Each row is a point. The window is the flat piece filled in between its corners: a triangle in 3 columns, a solid with four corners in 4, and so on. A path goes straight from each point to the next, and from the last back to the first. List the points from which the path goes on through the window.
(in the rows, 128 means zero)

Window:
[[ 86 151 150 199]
 [168 119 149  74]
 [144 145 115 135]
 [123  98 135 131]]
Path:
(1): [133 157 150 183]
(2): [ 81 148 149 177]
(3): [ 72 168 148 133]
(4): [115 121 143 186]
(5): [167 134 153 159]
(6): [ 95 158 118 131]
(7): [ 93 158 129 148]
(8): [133 116 174 182]
Through the window after points: 3, 7

Window:
[[ 79 116 127  95  96 123]
 [139 205  98 148 177 124]
 [175  97 132 139 170  94]
 [183 190 122 135 159  94]
 [151 105 180 124 158 113]
 [110 113 121  78 111 157]]
Path:
(1): [134 117 142  93 182  96]
(2): [165 128 150 158 124 134]
(3): [180 137 143 189 128 116]
(4): [118 116 144  54 181 127]
(5): [121 145 129 102 171 115]
(6): [142 171  89 152  91 118]
(7): [187 167 134 164 141 167]
(8): [163 161 122 113 166  62]
(9): [110 115 145 100 173  98]
(10): [142 111 148 126 133 135]
(11): [143 115 151 138 127 147]
(12): [105  96 144  80 165  78]
(13): [109 124 136  84 141 118]
(14): [148 101 154 168 115 111]
(15): [138 201 106 179 157 147]
(16): [149 177 109  96 183  88]
Through the window after points: 1, 7, 13, 15

Window:
[[124 164 123  53  85 100 122 130]
 [130 126  84 175 179 139  79 138]
 [ 67 146 159  76 164 163 128 116]
 [147 158 158 163 149 139 146 156]
 [104 146 109 119 172 126 162 199]
 [178  69 115  87 182  63  94  96]
 [151 136  71 160 104 143 120 102]
 [123 114 101 101 111 124 134 207]]
Path:
(1): [ 89 127 142  97 119  94 133 139]
(2): [ 86  91 113 119 121  92 143 167]
(3): [160 164 125 108 197 140 120 166]
(4): [180 133 112  90 180 156 114 151]
(5): [ 67 123 124 137 137  76 132 174]
(6): [ 95 137 164 163 156  84 125 123]
(7): [172 110  66 109 174 169 110 161]
(8): [164 167 140  70 178 169 110 147]
(9): [ 85 109 127 145 137  85 126 142]
(10): [122 114 166 151 102 103 150 152]
(11): [152 180 102 135 191 174 115 131]
(12): [150 141  95 109 173 156 107 120]
(13): [104 132 127 147 149 110 125 137]
(14): [105 118 121 119 132  90 121  93]
(15): [145 127  92  90 145 142 107 144]
(16): [161 175  90  71 142 143 127 156]
Through the window after points: 10, 16

Window (9 x 9):
[[ 73  90  68 116 159 202 131 164 115]
 [130  87 193 117 131 209 183 134 103]
 [167 164 106 136 106 172 141 216  99]
 [123  79 124 161 139 115 129  87 166]
 [193 172  92  86  98 121  82 150  94]
 [128 144 202 162 159 138 142 112 104]
 [158 174 166  80 144 125 139 103 155]
 [113 125  78 110  58 129 142 151 105]
 [146 165 208 176 137 197 130 104 131]]
Path:
(1): [149 135 163 150 104 125 111 156 120]
(2): [149 166 157 129 148 175 170 112 100]
(3): [158 145  91 144 126 156 207 120  86]
(4): [147 160 149 112 115 167 103 153 109]
(5): [135 120 135 133 124 166  97 161 135]
(6): [115 138 121 137 136 187 158 139 106]
(7): [160 140 105 134 128 125 125  91 104]
(8): [127 116 150 104 125 144 114 163 168]
(9): [126 133 129  96 126 120 113 144 125]
(10): [150 130 114 127 132 144 149 114 125]
(11): [118 109  84 100 158 192 159 102  99]
(12): [ 77  95 128 148 130 181 112 212 138]
(13): [123 141 207 127 134 138 109 198 140]
(14): [177 141 113 134 117 153 167  66 111]
(15): [145 134 130 131 123 167 186 101 105]
(16): [153 120 152 102 118 162 110 158 109]
Through the window after points: 5, 7, 11, 15

Window (11 x 11):
[[119  90 124  53  90 100 122 106  92 154 116]
 [108 126 139  96 165  96 182 114 113 151 185]
 [113 130  82  93 159  72 128 149 137 129 172]
 [111 100 144  67 113 137  82  75 106 157 171]
 [ 84 143 115  93  94 204 102  95  64 100  76]
 [202 129  67 152 128 145 144 181 136 108 117]
 [145 161 181 133 179 151  97 186 101 102  94]
 [106 114 115  82 164  77 123  45  79 158 151]
 [126  91 107 149 156 108 138 153 160 134 123]
 [154 184 129 194 114 133 123 188 131 105  97]
 [115 115 164 111 164  78 136 106 106  79 171]]
Path:
(1): [115 152 131  83 175  77 138 106 136  96 130]
(2): [127 112 120 127 138 119 112 159 101 133 161]
(3): [ 86  99 150 123 103 100 142 159  74 122 162]
(4): [125 144 119  90 147 134 104  84 115 137 107]
(5): [130 119 107  75 138 118 108 104 130 122 147]
(6): [ 95 100 153 119 127 114 109 111  91 172 168]
(7): [133 108 121 117 132 107 146 142  90 148 149]
(8): [138 127 112  88 152 128 109 103 134 105 113]
(9): [115 158 146  55 117  29 180  69 136 151 111]
(10): [115  85  92 150 188 171  65 102  50 131 175]
(11): [117 114 107 115 133 113 114 134 102 135 146]
(12): [137 153 130  73 139 140 125 114 149 111 126]
Through the window after points: 1, 5, 9, 11
